Each point is reached from the start by the listed moves, each made once or not at all, plus a little noise. Say if it took an odd or an even number of moves. Then give how often each move was made.

Moves:
(1): [36  0 13 26  5]
(2): [ -3  49  -5  12 -16]
(3): [ 14   1  55 -22 -14]
Start: [ -5 -16  15 -20 -25]
Points:
[ 41  29  77  -9 -49] => odd (1, 1, 1)
[  3  34  66 -28 -55] => even (0, 1, 1)
[ -3 -16  17 -19 -26] => even (0, 0, 0)
[ -8  34  12  -8 -39] => odd (0, 1, 0)
[ 28  31  25  17 -37] => even (1, 1, 0)

Moves:
(1): [ 25  -2  -4 -24 -16   5  21 -10  -2 -12]
(2): [  1  30   3   8  -1   1   9 -14  -9   0]
(3): [ -2  14  31 -21  13   0  -1  15   1   8]
(4): [ 22 -14  24  18   3   4  -6 -18   5  22]
(5): [ 8 -1 -8 -5 25 -8  6 -8  3  8]
(6): [ -9   1  -3  -8   9  40  -9  -6 -16   4]
(7): [-10  -8   0   9   1   6  26   6  14  16]
(8): [15  3 -2 14  6  9  1 30  2  9]
(9): [  9   7 -10  -6  -3  12   0  -3  51  -4]
Start: [-13  -9  19  25 -39 -30 -22 -30  21  -5]
Points:
[  6 -13  65  26 -24  -9  -3 -29  95  37] => even (0, 0, 1, 1, 0, 0, 1, 0, 1)
[  4  -3  41  -6 -26  29  15   4  20  19] => odd (1, 0, 1, 0, 0, 1, 1, 1, 0)
[  9  -9  77  21 -24 -29 -31 -35  27  23] => even (0, 0, 1, 1, 0, 0, 0, 0, 0)

Moves:
(1): [ 19 -10   3   5  18  11  -4  10   3  -6   4  -1 -11  -2  -5]
(2): [-3 16  5 -9  2  1  5 -6 -7 -1  2 20  6 -1  2]
(3): [-12   8  21  16   1  -5 -14  -3   2   2  -6   8   7   4  14]
(4): [ -3  21 -19  19  -7  -8 -15  13  -7   0   8 -10   4   5  -3]
(5): [-12  -8  -3   6   9 -10  10  -3  -9  -5  12  -6  -2  -9  -1]
(6): [ -9   6   1  14 -12  15 -10  -6 -11  10   7   4  -8 -14  -5]
(7): [ 10 -13   9   0  -4  -6  24  13  10  -3  10   4  -4   6  -3]
(8): [ -6  -9   9  -9   0  -7  -1  21 -25   4  -3   3  -5  -6  -5]
(9): [-10   4  -7   0   1  -2   4   5  13   0  -8   7  18  -9  -5]
(10): [ 12   4  -6   2   0 -10  -8  -6  -3  19  -8  10   1  -5  -5]
(11): [  0 -14   2  -7  -6  -5 -30   8  -9   0  42 -17   2   2  -4]
(12): [ -4 -13 -10   1  -4   2  -1   0   0  -9   6  15   3  12   3]
(13): [ 15  -4  -5   8   0  14  -9   3 -19  13  10  -9  15  12   3]
(14): [-13  -2 -13   0  10   2  -2   6  12  16  12 -12  -4  13  -2]
Start: [-17  14  -4  -4  14   9   7   3   3   1   9  11   2 -23  -2]
Points:
[-21 -20  10 -29   2  -6   4  39 -28  -8  66  37   4  -8 -10] => odd (0, 1, 0, 0, 0, 0, 1, 1, 0, 0, 1, 1, 0, 0)
[ -2 -21   1  27  35  26   0  32  11  13  45  16   7  22   7] => even (1, 0, 1, 0, 0, 0, 1, 0, 0, 0, 0, 1, 1, 1)
[-20  35 -22  14   6   2  -8  18  -3   1  19   1   6 -19  -4] => odd (0, 0, 0, 1, 0, 0, 0, 0, 0, 0, 0, 0, 0, 0)
[-51  -8 -24  49  24  19 -66  59 -46  28  95  -5  21 -13 -11] => odd (1, 0, 1, 1, 1, 1, 0, 1, 1, 0, 1, 1, 1, 1)
[-42  13   8  26  -1  22 -19  -6  -6   4  16  38   3 -21   8] => odd (0, 0, 1, 0, 0, 1, 0, 0, 0, 0, 0, 1, 0, 0)
[-13 -10 -26  18  22  21   8  26  28  29  32  36  -3 -22 -24] => odd (1, 0, 0, 0, 0, 1, 1, 0, 1, 1, 0, 1, 0, 1)
[-39   9  23  15  27  -1 -42  23 -42  25  52  39   8 -61 -16] => odd (1, 1, 1, 0, 1, 1, 0, 1, 1, 1, 1, 0, 0, 0)
[-21  -5  -9 -13  24 -18   5  15  -3  28  79  10  -1 -14 -15] => even (0, 1, 0, 0, 1, 0, 1, 0, 0, 1, 1, 0, 0, 1)
